Every row gives one point. To make a cloud, some directions were put in groups of two or more. Within a group, all points are equally far from the middle, so they leave a hole (a ring in 2 directions, a hollow ball in 3). The other directions are filled evenly. Then the cloud was stretched, turned, moved and blurred a little. How many holes are there, and how many directions does each take, smallest first?
In the rows, zero is written as 128.

Cloud:
145, 169
148, 131
149, 116
181, 114
156, 134
99, 179
170, 145
162, 163
109, 146
158, 167
174, 124
134, 112
174, 142
102, 146
Holes: 0

Cloud (20 x 3):
159, 134, 104
115, 140, 170
182, 125, 160
157, 93, 89
181, 140, 139
146, 119, 102
139, 127, 123
104, 86, 168
103, 137, 164
156, 139, 121
142, 95, 92
163, 169, 123
143, 135, 151
171, 145, 139
169, 161, 102
173, 168, 163
137, 167, 112
182, 161, 119
139, 151, 130
180, 97, 98
Holes: 0

Cloud:
143, 105, 105
117, 93, 103
84, 156, 125
124, 168, 129
118, 137, 97
132, 84, 115
124, 161, 116
80, 98, 153
76, 140, 122
80, 125, 174
110, 77, 147
97, 136, 186
79, 120, 114
118, 145, 101
163, 137, 143
87, 164, 144
156, 104, 165
79, 116, 170
163, 112, 152
93, 91, 163
111, 98, 101
138, 163, 132
Holes: 1 (3)

Cloud, 28 rows:
148, 103, 92, 134
124, 127, 154, 95
87, 162, 106, 138
167, 152, 105, 113
110, 159, 171, 174
123, 127, 151, 93
90, 142, 107, 175
111, 128, 178, 125
94, 156, 147, 108
142, 193, 152, 139
88, 160, 101, 151
93, 139, 118, 187
139, 167, 158, 189
151, 112, 92, 125
120, 94, 152, 164
134, 189, 162, 148
129, 188, 103, 139
134, 110, 99, 113
167, 123, 164, 114
97, 140, 125, 192
94, 110, 122, 171
105, 97, 122, 165
113, 101, 157, 166
118, 119, 116, 98
156, 131, 124, 94
163, 120, 165, 114
130, 124, 157, 95
154, 188, 152, 140
Holes: 2 (2, 2)

Cloud (26 x 4):
122, 114, 110, 159
132, 85, 141, 142
131, 159, 110, 96
84, 137, 183, 146
152, 128, 163, 89
110, 83, 164, 109
125, 112, 153, 170
119, 90, 167, 146
165, 137, 160, 120
81, 109, 183, 119
141, 86, 138, 113
111, 94, 165, 87
143, 135, 109, 96
126, 154, 133, 168
142, 94, 171, 128
145, 148, 186, 130
106, 84, 168, 134
116, 130, 200, 116
158, 116, 127, 141
127, 81, 156, 129
89, 114, 176, 89
135, 82, 136, 126
74, 132, 183, 115
95, 177, 118, 115
147, 160, 151, 153
86, 108, 105, 129
Holes: 1 (4)

Cloud (51 x 6):
96, 145, 90, 85, 145, 172
146, 103, 86, 108, 142, 179
145, 159, 126, 122, 96, 104
156, 111, 68, 124, 151, 102
141, 108, 93, 83, 156, 164
142, 175, 130, 99, 119, 157
164, 144, 73, 147, 176, 124
166, 118, 141, 107, 113, 142
163, 114, 131, 153, 169, 176
136, 179, 116, 90, 134, 159
144, 170, 84, 104, 150, 103
88, 140, 133, 162, 139, 108
87, 123, 128, 108, 108, 112
161, 123, 105, 177, 157, 104
91, 147, 133, 124, 122, 93
105, 153, 116, 170, 124, 165
174, 144, 110, 91, 166, 120
86, 140, 65, 138, 159, 118
132, 172, 91, 151, 185, 155
117, 101, 121, 89, 113, 151
90, 107, 93, 102, 109, 110
133, 98, 90, 154, 187, 116
96, 134, 94, 80, 170, 129
90, 134, 83, 125, 125, 183
168, 128, 136, 148, 199, 116
138, 91, 102, 170, 145, 119
113, 166, 85, 104, 138, 96
122, 98, 142, 126, 134, 95
90, 102, 109, 166, 147, 121
159, 108, 115, 168, 133, 161
94, 150, 138, 128, 112, 105
90, 144, 71, 129, 105, 123
161, 130, 100, 178, 156, 106
160, 168, 92, 95, 158, 122
143, 103, 71, 130, 183, 125
158, 157, 67, 121, 160, 117
107, 100, 125, 104, 114, 104
172, 144, 148, 155, 151, 166
145, 147, 74, 140, 97, 137
111, 103, 154, 119, 125, 141
169, 126, 104, 155, 144, 180
133, 183, 140, 116, 176, 125
112, 111, 130, 144, 205, 122
152, 106, 105, 169, 173, 107
162, 122, 148, 103, 182, 137
138, 105, 108, 98, 151, 86
125, 98, 146, 150, 146, 163
146, 113, 131, 102, 177, 97
96, 150, 153, 129, 125, 153
81, 127, 69, 137, 114, 130
94, 154, 68, 105, 155, 113
Holes: 3 (2, 2, 2)

Cloud (50 x 6):
150, 96, 146, 110, 84, 123
146, 83, 89, 89, 155, 137
154, 96, 105, 83, 99, 132
124, 110, 68, 131, 135, 166
152, 127, 117, 115, 164, 63
123, 154, 101, 78, 169, 124
127, 87, 98, 87, 106, 109
109, 165, 153, 160, 122, 111
163, 134, 169, 121, 156, 163
119, 156, 93, 85, 166, 135
150, 89, 78, 113, 157, 151
121, 159, 72, 108, 122, 139
107, 162, 153, 167, 133, 109
108, 141, 99, 164, 178, 98
147, 115, 162, 170, 169, 114
125, 148, 159, 85, 162, 93
150, 157, 101, 147, 191, 131
162, 168, 160, 120, 147, 152
71, 117, 157, 130, 137, 132
162, 106, 93, 159, 119, 151
147, 153, 95, 144, 120, 79
94, 90, 149, 97, 156, 142
145, 114, 166, 141, 131, 167
127, 83, 169, 147, 141, 128
159, 119, 171, 116, 109, 153
142, 71, 98, 125, 162, 116
78, 124, 139, 153, 122, 87
79, 132, 142, 133, 170, 114
155, 139, 179, 150, 135, 129
179, 162, 119, 85, 143, 122
186, 143, 137, 94, 115, 112
143, 97, 111, 145, 174, 168
128, 99, 168, 107, 96, 142
137, 138, 99, 121, 188, 87
169, 131, 113, 120, 134, 69
100, 157, 170, 133, 149, 112
153, 139, 111, 136, 129, 62
140, 79, 97, 164, 137, 122
124, 128, 108, 107, 89, 174
110, 70, 129, 114, 120, 95
109, 102, 131, 60, 131, 137
108, 102, 132, 64, 110, 120
123, 70, 118, 131, 173, 127
90, 158, 128, 170, 132, 130
94, 132, 101, 108, 176, 150
175, 110, 114, 149, 126, 82
129, 146, 86, 88, 155, 98
103, 157, 99, 148, 174, 141
164, 160, 89, 159, 140, 112
77, 116, 135, 161, 131, 141
Holes: 2 (2, 4)

Cloud (79 x 8):
131, 136, 120, 154, 128, 164, 111, 152
143, 111, 151, 124, 161, 169, 144, 131
127, 107, 148, 79, 154, 117, 130, 161
117, 82, 180, 126, 123, 120, 121, 112
157, 112, 79, 101, 133, 136, 133, 119
104, 112, 132, 138, 109, 91, 49, 122
152, 125, 141, 152, 172, 139, 99, 179
165, 141, 149, 110, 96, 140, 107, 64
166, 122, 101, 119, 147, 126, 97, 122
172, 169, 140, 84, 106, 93, 108, 110
65, 105, 129, 133, 87, 130, 96, 146
133, 91, 147, 144, 118, 121, 98, 115
127, 192, 129, 102, 120, 124, 110, 122
141, 137, 92, 118, 155, 93, 88, 146
139, 178, 102, 126, 87, 109, 81, 129
189, 113, 147, 105, 111, 102, 89, 140
132, 129, 165, 123, 70, 153, 145, 161
129, 158, 165, 96, 125, 108, 125, 88
154, 109, 153, 163, 112, 98, 56, 176
101, 141, 113, 120, 132, 108, 109, 94
121, 163, 139, 145, 163, 111, 110, 130
100, 132, 113, 133, 111, 143, 120, 170
138, 147, 102, 62, 70, 105, 104, 140
124, 104, 110, 132, 95, 125, 165, 125
164, 164, 134, 125, 122, 120, 67, 151
166, 146, 133, 138, 137, 75, 85, 126
173, 148, 165, 163, 138, 103, 107, 137
115, 186, 155, 109, 121, 133, 113, 126
125, 163, 108, 86, 154, 167, 136, 180
160, 107, 148, 66, 93, 90, 103, 87
159, 166, 136, 71, 135, 177, 107, 115
195, 140, 127, 125, 145, 141, 109, 152
148, 101, 152, 120, 128, 93, 131, 114
148, 91, 123, 170, 123, 109, 87, 183
113, 154, 140, 82, 85, 129, 114, 114
180, 70, 119, 130, 128, 134, 122, 130
165, 117, 136, 113, 185, 156, 93, 169
108, 149, 121, 107, 62, 138, 94, 137
157, 184, 108, 144, 99, 154, 113, 183
144, 106, 126, 98, 57, 144, 90, 127
110, 112, 159, 156, 157, 86, 119, 129
96, 138, 109, 84, 132, 139, 123, 156
159, 113, 78, 107, 122, 145, 137, 117
144, 110, 177, 110, 95, 146, 152, 136
150, 93, 107, 136, 139, 118, 99, 187
144, 167, 109, 77, 121, 105, 98, 190
186, 148, 133, 91, 159, 138, 179, 149
153, 130, 85, 63, 121, 153, 113, 116
102, 127, 180, 125, 87, 106, 122, 115
101, 161, 85, 71, 97, 106, 104, 141
102, 109, 107, 140, 93, 98, 88, 137
121, 143, 102, 116, 113, 91, 109, 150
195, 165, 112, 102, 111, 93, 137, 134
109, 152, 166, 125, 127, 90, 85, 138
118, 185, 122, 148, 112, 108, 81, 140
166, 154, 132, 134, 146, 143, 144, 154
124, 82, 99, 69, 114, 91, 99, 128
177, 112, 103, 112, 138, 125, 126, 198
221, 160, 110, 100, 96, 130, 144, 140
137, 133, 178, 116, 134, 161, 113, 117
178, 141, 111, 91, 120, 119, 107, 199
151, 140, 77, 101, 146, 125, 116, 185
160, 139, 136, 114, 129, 114, 155, 196
101, 118, 149, 123, 152, 146, 81, 147
96, 117, 103, 122, 81, 125, 115, 139
120, 141, 158, 142, 92, 115, 70, 117
184, 183, 127, 90, 133, 131, 180, 163
156, 177, 144, 144, 176, 122, 124, 145
200, 146, 128, 111, 106, 121, 154, 157
199, 169, 144, 145, 119, 150, 86, 137
211, 153, 154, 86, 96, 125, 127, 143
131, 122, 143, 75, 148, 116, 100, 113
144, 140, 99, 155, 101, 119, 121, 149
67, 122, 134, 129, 94, 152, 115, 150
154, 83, 128, 97, 117, 142, 133, 195
125, 163, 151, 158, 173, 124, 106, 151
157, 179, 136, 84, 148, 94, 96, 143
183, 114, 144, 146, 72, 103, 121, 148
207, 135, 120, 94, 127, 146, 122, 116
Holes: 0

Cloud (82 x 8):
163, 88, 93, 118, 141, 69, 115, 113
119, 100, 175, 104, 131, 90, 139, 111
144, 122, 87, 168, 129, 77, 109, 80
136, 182, 142, 130, 130, 142, 148, 78
120, 143, 146, 106, 178, 155, 74, 126
137, 119, 83, 168, 145, 79, 105, 83
117, 119, 119, 179, 109, 136, 105, 74
172, 172, 138, 124, 127, 101, 133, 118
143, 100, 96, 166, 118, 103, 77, 96
124, 160, 98, 166, 149, 117, 169, 104
99, 136, 152, 143, 157, 90, 71, 92
128, 102, 128, 78, 133, 129, 67, 119
128, 170, 155, 89, 142, 105, 152, 114
118, 99, 158, 99, 162, 72, 131, 115
132, 104, 161, 116, 192, 121, 86, 121
144, 166, 72, 129, 173, 112, 98, 118
137, 99, 114, 109, 187, 147, 146, 102
182, 141, 130, 128, 113, 152, 122, 77
119, 158, 127, 107, 208, 151, 120, 121
87, 146, 156, 106, 122, 91, 90, 129
99, 120, 160, 153, 176, 128, 99, 76
155, 85, 125, 130, 103, 120, 121, 156
115, 166, 159, 104, 157, 81, 115, 138
166, 118, 161, 109, 157, 140, 140, 76
157, 114, 89, 145, 110, 160, 91, 98
84, 151, 110, 121, 174, 90, 85, 115
137, 96, 86, 108, 106, 148, 90, 116
119, 146, 132, 70, 155, 122, 135, 158
126, 162, 152, 112, 163, 185, 130, 92
122, 86, 120, 98, 151, 131, 157, 93
141, 100, 139, 157, 104, 93, 72, 112
85, 89, 116, 112, 134, 145, 136, 102
126, 166, 163, 97, 130, 100, 122, 144
138, 91, 138, 71, 116, 106, 119, 84
97, 154, 145, 139, 82, 128, 103, 115
184, 104, 137, 131, 101, 103, 115, 89
143, 102, 170, 116, 151, 140, 146, 80
161, 103, 99, 96, 163, 89, 93, 128
84, 122, 156, 141, 139, 144, 95, 75
168, 121, 158, 157, 174, 141, 133, 121
113, 106, 93, 131, 118, 65, 98, 132
125, 103, 164, 123, 117, 144, 137, 68
151, 175, 157, 119, 177, 121, 143, 110
184, 121, 154, 112, 140, 119, 127, 76
137, 111, 88, 147, 154, 87, 152, 81
142, 167, 119, 162, 157, 88, 136, 153
147, 118, 112, 103, 181, 124, 74, 79
133, 105, 155, 159, 132, 177, 106, 99
161, 158, 146, 99, 103, 149, 131, 97
79, 117, 118, 98, 113, 125, 103, 80
103, 139, 118, 81, 111, 85, 118, 86
136, 171, 138, 166, 164, 124, 102, 151
109, 112, 147, 149, 82, 127, 96, 94
110, 173, 137, 107, 184, 94, 93, 128
122, 142, 158, 165, 148, 75, 133, 138
135, 85, 124, 100, 175, 103, 118, 148
111, 157, 120, 71, 138, 115, 160, 129
104, 139, 105, 111, 163, 101, 162, 79
73, 141, 126, 133, 190, 114, 106, 103
177, 157, 124, 130, 125, 124, 157, 126
102, 93, 155, 94, 113, 104, 82, 110
119, 162, 72, 123, 129, 88, 94, 124
115, 153, 123, 106, 164, 85, 139, 65
131, 93, 145, 88, 154, 73, 134, 104
134, 88, 97, 102, 133, 80, 80, 107
108, 167, 169, 118, 169, 105, 131, 143
102, 171, 114, 102, 155, 130, 136, 63
148, 98, 90, 151, 119, 156, 119, 80
85, 117, 115, 174, 126, 119, 114, 148
123, 107, 109, 118, 190, 154, 90, 103
104, 157, 89, 87, 120, 165, 135, 110
156, 103, 119, 162, 112, 76, 84, 103
125, 109, 166, 118, 141, 157, 71, 122
163, 144, 147, 133, 129, 163, 159, 122
142, 103, 111, 176, 127, 151, 98, 81
82, 112, 163, 134, 151, 148, 116, 84
109, 146, 140, 88, 108, 80, 112, 90
97, 167, 147, 97, 166, 146, 160, 112
82, 92, 101, 127, 110, 129, 112, 122
99, 150, 123, 80, 137, 162, 87, 133
142, 161, 141, 108, 123, 179, 107, 77
116, 156, 72, 151, 124, 118, 134, 78
Holes: 3 (2, 2, 4)
